Each wall is flat, endless, passes through zero and stands at right angles to its row. A trip goes straight from one point to another. Which walls does it cross, in order?
In the rows, 128 means zero.

Walls:
(1): [154 106  88]
(2): [106 137 106]
(3): [131 134 159]
(4): [144 159 135]
(5): [112 112 151]
(6): [169 183 120]
(7): [112 186 165]
(8): [119 126  93]
(9): [ 99 139 122]
(10): [115 148 156]
Trips:
[101 159 115] to [121 155 112] -> none
[109 109 201] to [184 161 103] -> 4, 6, 5, 1, 10, 3, 8
[ 95 170 176] to [145 154 137] -> 2, 5, 9
[115  64 128] to [115 119 118] -> 2, 9

Walls:
(1): [122  59 120 130 104 122 153  78 112 167 131]
(2): [168 105 131 130 152 120  94 138 104 147 106]
(3): [124 162  86 181  90  97  93 132 134 123 162]
(4): [183 163 109 120 117 131 114 129 141 154 145]
(5): [ 71  50 110 132 119 141 138 129  94 115 115]
(6): [124 160  69 121 113 110 119  91 130 145 121]
(7): [136 116  79 191 140 142 111 120 160  87 164]
Trips:
[101 158 108 138 118 132  85 140 155 130 105] to [ 71 109 128 140  88 150 133  77  71 137  72] -> 4, 5, 7, 1, 3
[100 118  91 149 100  98 157 122 125 126 141] to [135  99 138 158 167 117 170 107 124  81 152] -> 6, 3
[104 134 151 101 104 120  88  99 149 126 118] to [137 171 105 119 144  92 152 103 166 122 145] -> 1, 4, 7

Walls:
(1): [174 143  88 122 104 128 136 124 100 111  96 144 137 159 121 138 105 131
 121 134 112 134 170 105]
(2): [ 55 152  89 110 116 141 167 155  57 145 111 103 121 104 167 144 147  95
 150  78 116 178 108 115]
(3): [134 137 120 168 147 165 158 108 103 114 137 186 127 146  77 166 119 147
 106 127 109 118 150 148]
(4): [ 66 123 143 132 136 186 104 123  97  52 153 127 154 120  82  68 139 127
 122 139 150 101 153  92]
(5): [ 91 153 172 145 145 110  99 175 120 158 125 155 150 137  90 124 107 107
 104 130 131  62 144 156]
(6): [100 166 127 112  80 139 133 131  94 160 129 127 129 134 115  88 136 112
 177 117 149 137  68 106]
(7): [103 110 129  54 142 147 144  90 159  80 123 121 145 100 131  83 107 101
 135 141 108 114  79  65]
Trips:
[144 185  99 135  97  88 120 168 138 124 136  97 136 118 154 117 187 101
 115 123 152  78 125 147] to [144 132 116  91 154 110 145  92 151 167 168 118 140 117 115 188 135 158
 139 107  98 143  86 131] -> 5, 7, 6, 3
[102 172 176 146  88 128  69 144 104 123 196 124  89 129 105 146 125 163
 134 126 136 160  95 148] to [147 110 152 103 158 160  92 157 105 130  89 104 142 129 134 161 121  90
 131  81 152 136 130  37] -> 3, 7, 1, 5
[137  96 127  67 117 156 130  89 137 181 125  89 120 130 169 167 151 145
 138 127 142 114 115 134] to [135  97 175 118 135 169 149 101 182 133 105 128 111 169 129 154 130  81
 157 140 133 158 107 112] -> 2
[132  96 145 121 142 139 148 125 119 108 146 195 116  93 106 135 154 116
 172 178 148  87 210 136] to [122 102 119  97 146 137 163 141 130 167 130 156  78 156 165 156 128  99
 136 125 135 119 130 131] -> 4, 2, 1, 5
